Every row gives one point. Before rounding, the points of a table are all equally far from one centre. They may lie mostly on one side of it. Where is the centre, to within rounding?

Points, 6 rows:
[[ 0.73  0.33 -3.11]
 [-0.45  3.21 -0.97]
 [ 1.44  0.78 -2.17]
 [ 1.61 -0.71 -1.68]
 [-0.37  1.88 -3.16]
 [ 0.63 -0.71 -3.05]]
Centre: [-1.30  0.13 -0.63]

Points, 10 rows:
[[ 0.51  3.85 -0.83 -0.85 -0.77  1.71]
 [ 0.03  3.12  1.23  0.63 -1.02  1.41]
 [ 0.35  3.44 -0.81 -0.53  1.39  2.05]
 [-1.70  2.98 -0.72  0.90 -1.97  0.07]
 [-0.31  4.22 -1.37  0.01 -0.20  1.21]
 [-0.77  3.27 -2.35  0.37 -1.93  1.19]
 [-0.36  3.68 -1.88  1.55 -1.08  1.19]
 [-0.74  3.76 -2.11 -0.88 -0.08  1.25]
 [ 2.23  3.34 -0.11  0.17 -0.44  1.01]
 [-1.06  3.03  1.01  0.50 -1.35  0.92]]
Centre: [ 0.08  0.96 -1.02  0.21 -0.15  0.57]

Points:
[[ 0.50 -1.51  1.04 -1.31 -0.37  0.78  4.27 -0.60]
 [ 1.22 -3.63  0.13  0.69  0.67  1.54  2.83  0.68]
 [ 0.62 -2.56 -0.77  1.75  2.48  1.75  2.96 -0.31]
 [ 2.62 -0.65 -1.64  1.92  1.55  2.92  0.81 -0.04]
 [-0.47 -2.63  1.77  0.74 -0.26  2.40 -0.15  2.15]
 [ 1.53 -0.38 -0.52  3.58  1.69  2.01  2.49 -0.15]
 [ 0.77 -1.62 -1.46  1.06  1.95  3.26  1.13 -0.91]
 [ 2.23 -1.73  1.45  0.97  1.48  3.21 -0.93  1.19]
 [-0.59 -2.95  1.05  1.52  0.28 -1.23 -0.38 -1.13]
 [-1.23 -2.41 -1.31  0.15  0.57  2.89  0.76  0.93]
 [ 2.83 -2.50  0.86  2.11  2.37 -1.57 -0.01  0.95]
 [ 0.32 -3.36  1.69  2.37  0.56  0.92  1.22  1.86]
 [ 1.69 -0.73 -0.15  2.99  1.35  3.23  1.83  1.02]]
Centre: [0.57 0.17 0.48 0.13 1.20 0.11 0.92 0.79]

Points, 17 rows:
[[-0.69  1.50 -2.27 -0.19  0.19  4.13 -1.59  2.37 -2.66 -0.03  0.07]
 [-0.85  2.07  0.25 -0.35  0.98  0.80 -1.86  1.89 -4.05  2.28  0.14]
 [ 0.18  2.18  0.23  2.24  0.99  0.20 -0.87  2.74 -1.95  0.16  0.18]
 [-2.17  1.04 -2.59 -1.49  1.46  1.58 -2.38  1.45 -2.53  0.42  0.25]
 [-0.05  0.49  1.09  0.89  0.23  1.87 -1.19  2.84 -2.11  2.24 -0.39]
 [-0.28  1.64 -0.16 -2.67  1.69  2.46 -1.40  2.20 -4.55 -0.11  0.54]
 [-0.28  1.45 -0.54 -0.95  0.15  1.26 -1.35  2.98 -4.53  2.15 -0.82]
 [-1.40  1.17  0.19 -0.66  0.46  0.68 -3.27  3.08 -2.98  0.62  0.66]
 [-0.58  1.34 -0.54 -1.24  0.23  1.05 -2.42  1.96 -3.36  2.38  1.17]
 [-1.51  0.54 -0.18 -0.77 -0.59  1.14 -1.81  3.32 -3.48  2.10  0.03]
 [-1.75 -0.31  0.05 -0.95  0.84 -0.58 -2.88  2.18 -3.27  0.29  0.67]
 [-1.33  1.15 -1.42  0.53  0.41  1.33 -2.57  2.38 -2.81  1.77  0.43]
 [-0.66 -1.17  0.53 -0.45 -0.21  0.93 -2.86  1.47 -3.01  1.59  0.86]
 [-1.45  1.33 -0.80 -0.77  1.55  1.00 -1.35  3.90 -3.34  0.53  0.40]
 [ 0.06  1.02 -1.89 -0.47 -0.44  0.99 -1.78  2.57 -3.08  2.57 -0.16]
 [ 0.02  1.83 -0.61 -0.63  1.36  0.99 -2.41  3.09 -2.92  1.44  0.50]
 [-1.28  1.45 -0.63 -0.15  1.77 -0.26 -1.84  3.43 -2.32  0.70 -0.37]]
Centre: [-0.32  0.96 -0.22 -0.82 -0.40  1.09 -0.34  0.76 -2.34 -0.67 -0.43]
